Each row is a point. Examples show where two turns around zero, p and q, send a point. Write where each new point lands after one turn and then the other. Backwards means that the second turn is done in reverse. Each puzzle has new turns, and all numbers are rounded.
In the rows, 128 means zero.

Turn p:
[162 173 113] => [157 125 178]
[142 105 100] => [137  91 118]
[ 99 167 129] => [153 170 131]
[113  51 173] => [ 53 116  78]
[130  97 120] => [118 105 108]
[121 174 133] => [149 162 153]
Turn q:
[135 116 110] => [143 112 134]
[103 167 112] => [140 146  84]
[138 174 120] => [151 167 113]
[135  55 170] => [ 77  86 180]
Where do these land?
p, then q: [135  95 162] => [112 105  90]
p, then q: [ 97 163 100] => [163 162 153]
p, then q: [142 174 121] => [112 165 155]
p, then q: [144 121  74] => [138 103 178]
q, then p backwards: [ 77 116 141] => [124  76 142]
q, then p: [172  98 172] => [ 83 181 128]

Turn p:
[134 140 155 148 153 103] => [105 132 123 154 155 151]
[137 162  58 126 121 168] => [115 123  96  79  63 125]
[161 171 150 119 105 132] => [ 94 118 143 164  93 121]
[ 76 131  75  98  94 139] => [151  79 126  67 112  99]
[ 67  66 119 147 118 118] => [189 117 108 105 182 107]
[126 138 156 126 141 151] => [139 123 136 150 117 156]
[177  98 159 165 137 114] => [122 184 118 174 149 123]
[ 98 104 109  84 129 134] => [157 116 159  85 132 124]
[177 143 169 137 153  93] => [ 80 159 144 173 147 145]
Turn q:
[ 54  96  96  98 115 127] => [ 77 168 179 143  88 122]
[140 161 144 136 164 105] => [170 107 120 142 131  98]
[146 158 142 150 104 127] => [137 104 112 148 154 149]
[143 108  51 144 159 104] => [ 85 141 107 111 145  55]
[148  99 149 140 135 103] => [128  95 112 103 106 124]
[128 101 144 143 160 225] => [155 156 177  55 169 154]
[123 102 144 134  78 142] => [ 98 119 132 120 123 179]
[119 192 141 105 102 106] => [152 131 114 199 126 143]
[149 135 141 103 134 113] => [150 132 102 132 110 128]
Where do these land?
p, then q: [ 87 125 119 178 111 121] => [ 97 143 109 102 132  79]
p, then q: [104 109 115 116 146 183] => [135 155  82 112 143 163]
q, then p backwards: [138 175 159  91 140  92] => [123 115 157 162  99 183]
p, then q: [160  91 109 119 109 139] => [143 116  96 171 124 129]
q, then p backwards: [162 108  98 130 117 179] => [130 107  93 139 175  94]
q, then p: [161 202 123  94 127  83] => [ 86 167  52 113 125 105]
q, then p: [156 110 145 160 153 103] => [137 157 156 100 149 101]
q, then p: [129 121 167 167 114 143] => [171 158 150 132 123 141]
q, then p backwards: [ 54 111 118  98 135 109] => [190 144 146  84 105 144]

Turn p:
[131 131 206 130 138 129 130  82] => [ 68 141 142 138 116 137 168 177]
[139 157  57 140 134 133  84 116] => [186 145 147 107  87 127  82 121]
[ 94  70 139 113 166 134 153 151] => [120 132 108 152 193  82 131 139]
[162 187  90 120 117 160 160 135] => [169  92 100 129 102 185 103 137]
[116  98 111 161 156 109 118 191] => [161 108 120 104 154  65 144 105]
[169 127  84 111 121 123  98 152] => [179 112 163 139 120 133 115  97]
[126  76 103 154 116 166 153 169] => [165 133  74 159 148 101 148  94]
[114 130 183 122 110  87 158  71] => [ 57 158 139 107 146 168 154 147]
[102 177 181 101  94 111  98  84] => [ 45 130 159 117  85 154 109 136]
Turn q:
[126 104  90 123 191 153 138  75] => [150 176  91 124 147  84  91  86]
[165 165 134 131  89 115 114 146] => [ 93 124 139 119 116 143 144 182]
[102 133 147 172 132 162 129 122] => [187 132 120 123 115 128 149 135]
[ 87  94 133 155 145 136 125 173] => [175 110 160 134 162 138 150 103]
[151 128 167 118  94  91 101 149] => [ 98 117 167 147 108 170 124 154]
[ 65 144 167 136 101 103 120 139] => [158  63 145 157  99 139 133 137]
[140  95 125 136 182 145 179  89] => [140 182 109 129 117  94 134  66]
[139 136 107 139  80  85 100 137] => [102 101 170 104 123 127 108 168]
[152 196 120 108 101  92 152 161] => [ 62  97 126 140 122 107 167 172]
[184  78  65  58 141 193 165  66] => [ 78 191  47  62 147 128  87  60]
[ 96 136 155 132 152 132  85 151] => [166 115 134 171 150 149 122 146]
Where do these land?
p, then q: [153  80 156 148  73  90 105 173] => [129 138 109 131  47  89 119  78]
p, then q: [173 146 137  94 121 169 169 145] => [167 166 142  77 151 138 151 109]
q, then p: [114 159 163 136 159  76 130 121] => [119 138 113  86 112 116 181 100]
q, then p: [173 126  72 190 166 132 159 139] => [ 98  76 158  76 164 168 116 164]
q, then p: [ 67 115 145 190 130 117  94 117] => [143 111 173 156 113 142 203 116]
p, then q backwards: [ 98 149  75 104 133 165 132 140] => [ 94 123 121 103 141 134  88  77]
p, then q backwards: [116  77 128  66 170 161  90 136] => [113 148 118 132 196  63  92 132]
q, then p: [149 100 111 183  63  80 126 109] => [ 47  93 160 167 132 135 136  98]
p, then q backwards: [ 89 129 121  83 116 158 133 141] => [115 131 121  75 149 107 107 107]
q, then p: [162 164 144 104 145 137  97  92] => [153 107 110  99  89 106 100  99]
p, then q: [114 163 156 110 132 123 174  96] => [159 102 103 125 181 143 143 115]

Turn p:
[138 177 101 156  91 142 153  85  96 148 139] => [119 154 145 119 139 133  94 102 175 181 165]
[147 129 120 113 142  94 162 100 133 151 127] => [154 135 115 155 144 118 102 101 107 131 154]
[ 87 117 144 151 147 130 139 136 154 106 113] => [131 114 151 150 127 117 178 117 133 113 110]
[142 142  60 178 137 173 134 111 103 153  77] => [118 189 154 150 157 140 101 118 159 185  75]
[ 99  87 180 116 150 121  62 126 144 106 130] => [145  69 139 119 114 170 155 154 113  75 102]
[116  91 122 178 125 121  91 157  80  86 137] => [126 105 191  98 100 104 116 168 135 126  84]
[115 145 115  83 142 139 138 131 147 121 131] => [103 133 102 119 153 129 143 104 110 111 132]
[169 167 150 127 125 133 149 137 113 141 119] => [105 154 112 149  91 136 108 122 126 144 155]
[149 144 122 104 143 114 119 129 203 115 148] => [124 149 108 143 165 134 152 150 110  77 166]
[101  95 163  94 138 105 103 145  92  94 138] => [125  68 133  95  96 121 122 123 100  93 106]
[140 164 123 103  82  93 133 147 166 166 122] => [161 178  79 110 117 124 136 121 139 112 169]
[ 95  84 159 130 164 135  94 166 122 134 167] => [136  81 145 103 114 139 169 163  77 132 106]
[165 123 104 131  78 163 187  94 110 142 116] => [116 134  91 154 146  98  86 119 179 183 138]
Turn q:
[ 83  85 135 107 116 158 126 101 193 146 133] => [134 126 109 130 117 141 123  48 134 132  68]
[ 77  95 135 164 183  31  98 106 138 148 134] => [141 188  66 170 132  53  85 150 143 118  88]
[114 119 133 111  97 117 110 117  94 132  62] => [150 151 172 118 147 140  68 128 106 129 129]
[117 133  76 140 117 124 138 165 127 130 146] => [115 110 134 103  95  88 144 135 102 116 130]
[177  95 138 111 112 140 145 161 134 113 108] => [179  98 152 128 113 148 142 133 126 162 139]
[163 196 126 134 103 146 143 103 127 148  95] => [ 90 137 198 138 145 163 149 148 135 112 129]
[ 61  98 128 109 126 155  68 106 184 134 134] => [121 126 102 135 120 114  86  31 148 108 100]
[143 142 136 159 185 133 145 104 120  88 138] => [102 111  85 176 137 149 134 166 124 127 142]
[131 157 126  98 194 149 152 153 120 112 148] => [107  67  92 110 137 141 133 168 156 118 128]
[144 120 134 111  99 102 141 125 114  66 139] => [148 112 126 134 173 114 142 128  91 162 157]
[169 108 126 121 106 133 128  96 108 152 150] => [163 157 132 123 136 154 166 123 120 103 140]
[139 137 131 151  98 156 148 129 102 138 140] => [111 147 140 107 112 156 153 132 108 134 149]
[169 125 131 116 126 151 104 167 116 135 124] => [155 108 150 114 105 139 132 133 155 125 167]
[104 183 137 161 131  97 146 158 113 151 142] => [ 74 156 133 105 122  93 135 171 144 143 128]
Where do these land?
q, then p: [102 122 106 124 140 102 165 123 139 173 129] => [125 159 109 134 101 115 119  93 140  97  97]
p, then q: [ 93 108 121 109 165  75  75 163 147 145 115] => [151  92 153 125 167 175 122 171 100 142 171]
p, then q: [137 142 158 170  99 137 165 106 108 114 120] => [122 171 129 145 110 107 155  87 143 147 107]
p, then q: [169 101 139 159  92 144 140  93 118 140 126] => [140 140 139 146  72  99 141 105 163 123 129]
p, then q: [145 132 122 158 129 154 138 104 111  76 178] => [130 147  75 113 115 101 105 106 167 161 113]
q, then p: [139 130 140 143 139 170 135  86 119 142 100] => [ 84 125 138 129 128 150 152 138 162 149 108]
p, then q backwards: [130  91 118 128 124 128 165 122 128 120  80] => [112 108 125 126 152  95 116 116 179 124 124]
p, then q: [110 153  93  60  95 143  80 164 142 140 182] => [136  46 112  63 170 120 123 134 125  88 110]
q, then p: [100  96 161 104 154 123 126 165 147 157 111] => [158 164  83 132 145 157 120 148 142  98 114]
q, then p: [124 138 128 175 109 164 127 122 110 120 102] => [115 106 140  89 111 148 145 127 156 159 136]
q, then p: [142 165 132 130  99 140 125  93 153  88 153] => [133  92 167 156 146 124 147  98 114 163 137]
q, then p: [171 179 106 109 173  88  93 194 149  92 176] => [190 109 135 141 148  45 160 166  79  93 155]
q, then p backwards: [102 108 142  95 147  97 129 130  93 157  91] => [156 101  80 127 104 109  88 122 108 142 118]
